Each row of a before or after table is a point. The points were changed in one or more steps. Then noise was added and the rows were shuffled. The steps act on columns, c1 being the first. Write out the steps. A step turns or swaps two columns, mirrors them in a line or flattens them onto one, adds a multiple of one to another, or multiplies or shifts one. Angles are multiples of 10 degrees, from the lower column toward the higher: turns from -170 to 170, lines from 10 to 170 but not 90. Use the fewest steps. Two steps may share a column if one is a turn and the other turns, adds or multiplies; they go together, in the order done. Otherwise the lowest column goes first.

Before (13 x 2)
-0.016  0.024
-0.012  -0.042
-0.037  -0.023
0.035  -0.015
0.022  -0.048
-0.017  0.034
-0.007  -0.003
-0.019  -0.033
0.005  0.058
-0.032  -0.048
0.002  -0.041
-0.042  0.004
0.012  -0.006
After (13 x 2)
0.046  0.036
0.029  0.025
0.007  -0.037
0.008  -0.029
0.042  0.011
-0.028  0.025
0.035  -0.018
0.009  0.001
-0.010  0.011
-0.024  -0.052
0.025  0.036
0.012  0.037
-0.005  0.052
Steps: turn c1 and c2 by 160 degrees

Before (11 x 4)
0.032  0.004  -0.016  -0.044
-0.032  0.035  0.029  0.010
-0.041  -0.006  0.005  0.049
0.016  0.032  0.017  -0.025
0.028  -0.050  -0.035  -0.014
-0.008  -0.033  0.020  -0.023
-0.031  0.028  0.033  -0.018
0.021  0.008  0.005  0.003
0.006  -0.021  -0.053  -0.035
-0.050  -0.045  -0.051  0.013
-0.019  0.016  0.040  -0.002
After (11 x 4)
-0.034  -0.050  0.015  0.028
0.022  0.038  -0.022  -0.036
-0.060  -0.047  -0.003  -0.048
0.007  0.008  0.012  0.017
0.009  -0.006  0.003  -0.063
0.032  0.014  -0.029  -0.018
-0.022  0.004  -0.008  0.049
-0.059  -0.025  -0.002  0.026
0.012  -0.029  -0.027  0.004
0.009  0.033  -0.014  0.027
0.018  0.030  -0.042  -0.014
Steps: turn c1 and c4 by 130 degrees; turn c1 and c3 by -110 degrees

Before (10 x 8)
-0.008  -0.013  0.013  0.012  0.005  -0.005  0.032  -0.023
-0.051  -0.008  -0.043  0.059  -0.036  0.003  -0.032  -0.029
-0.014  0.035  -0.056  0.075  0.001  0.011  -0.039  -0.022
0.005  -0.017  0.027  -0.013  -0.009  -0.003  -0.001  0.021
-0.017  -0.022  0.058  0.005  0.010  -0.003  0.015  0.015
0.001  0.007  0.044  0.003  -0.036  0.043  -0.021  -0.051
-0.042  0.033  -0.015  0.050  -0.046  -0.035  -0.009  -0.016
0.019  -0.025  0.016  -0.006  -0.008  -0.013  0.007  -0.007
-0.018  -0.004  0.039  -0.051  0.002  0.012  0.013  -0.008
-0.008  -0.011  0.020  0.005  0.015  -0.022  -0.027  -0.028
After (10 x 8)
-0.011  -0.052  0.036  -0.004  -0.015  0.013  -0.042  0.003
-0.014  0.006  0.018  -0.015  0.005  0.010  -0.056  -0.030
0.021  -0.005  0.011  -0.024  0.009  -0.003  -0.014  -0.017
-0.015  0.014  0.010  -0.015  0.000  0.014  0.016  -0.018
0.010  -0.011  0.028  -0.019  -0.001  -0.022  -0.038  0.008
-0.010  0.079  -0.058  0.042  -0.010  0.029  0.044  -0.001
0.029  0.005  0.044  0.002  -0.022  0.065  -0.092  0.014
-0.003  0.057  -0.045  -0.009  -0.061  0.026  0.029  -0.015
-0.018  0.005  0.053  -0.019  -0.005  -0.017  -0.071  0.000
0.015  0.052  -0.012  0.035  -0.062  -0.006  0.015  -0.036
Steps: turn c1 and c5 by 50 degrees; swap c2 and c4; add -1.5 times c3 to c7; turn c6 and c8 by 60 degrees
